Every row gives one point. To make a cloud, some directions were put in groups of two or more. Within a group, all points are equally far from the middle, so they leave a hole (a ring in 2 directions, a hollow ball in 3). The other directions are filled evenly. Then the cloud was stretched, turned, moved and blurred a little. How many holes are there, and how many directions does each take, smallest first?

Cloud, 15 rows:
[[ 30 -15]
 [ 16  -1]
 [  8 -59]
 [  2 -38]
 [ 20 -12]
 [ -6  16]
 [-45 -18]
 [-34  24]
 [-32 -29]
 [ 12 -36]
 [ 28  -7]
 [  7 -43]
 [-24 -52]
 [  1 -56]
 [-21  10]]
Holes: 0

Cloud (19 x 3):
[[ 20 -28  20]
 [ 28   6  41]
 [-11 -17  46]
 [  8  19 -40]
 [ 12  56  -3]
 [ 12  46  35]
 [  2  -3 -39]
 [-29  50  24]
 [-32  53   5]
 [-37  19 -31]
 [-24 -14 -30]
 [-13  37  46]
 [  1 -36   2]
 [ 21 -16 -23]
 [  1  59  -5]
 [ 30  -4 -24]
 [-27 -31  14]
 [-21 -30  27]
 [ 17 -18  38]]
Holes: 1 (3)

Cloud:
[[ -7 -20 -10]
 [ -4  24 -18]
 [-29 -28  29]
 [-31  46   2]
 [-43 -13  -4]
 [  7  30  13]
 [  3  23   1]
 [ 37  34 -29]
 [ 33  20  16]
 [ -1  48  15]
 [-35 -36 -31]
 [ -2  -5  53]
 [ 25  12  34]
 [ 26  32  24]
 [ -1 -17  -4]
 [  9  -4 -52]
 [-26  41  26]
 [-12 -25  -8]
 [-44   8   9]
 [-48   5 -22]
 [-12  26  60]]
Holes: 0

Cloud:
[[-14  -9  16 -23]
 [-31 -39 -16  30]
 [-54   8  33 -42]
 [-18   7  29 -29]
 [-24  -4 -23  13]
 [ 41  15 -19 -23]
 [-16   9  -1 -31]
 [ 32   5  24  27]
 [ 28 -36   3 -12]
 [-18  27  37   7]
 [-22  10 -57  -8]
 [ 49 -17 -12  38]
 [-37 -10  -8 -16]
 [ -1  28  25 -42]
 [-35   1  23   8]
 [-14  56  29   1]
 [-17  48  26  33]
 [  0   7  -7 -22]
 [-15  17  27  -3]
 [-31  22 -26   7]
 [-37  56  15 -20]
 [  0   3  22  23]
 [-50  -5  60 -11]
 [-35  29 -17 -25]
 [ 14  10  34  21]
 [ 21 -44  15  19]
 [-21  22  52 -22]
 [ 29  10 -10   3]]
Holes: 0

Cloud (28 x 4):
[[ -7 -10  13   9]
 [ 19  60 -15  -4]
 [ 18  41 -24  -4]
 [ 26 -20 -18   7]
 [ -3  27 -10  25]
 [ 10 -40  -1 -17]
 [ 16  27  -1  28]
 [-10  25  -4 -16]
 [  0  54  -9   7]
 [ 19   2  18  -3]
 [  5  28   8 -24]
 [  8 -20   8 -19]
 [ -7  54   0   9]
 [ 37  57 -20   0]
 [ 26 -29  -6  -8]
 [  1  59  -7   7]
 [-17   9  17   4]
 [ 17 -25  -1   5]
 [ 29  21  -8 -31]
 [ 15  -8  10   9]
 [ 29   4   7  11]
 [  6  52  12  29]
 [ 35  17  -6 -31]
 [ 44  16 -10   9]
 [-12  24   9 -12]
 [  8  45 -18  14]
 [ 20 -16 -32 -31]
 [ 11  25  14 -24]]
Holes: 1 (3)
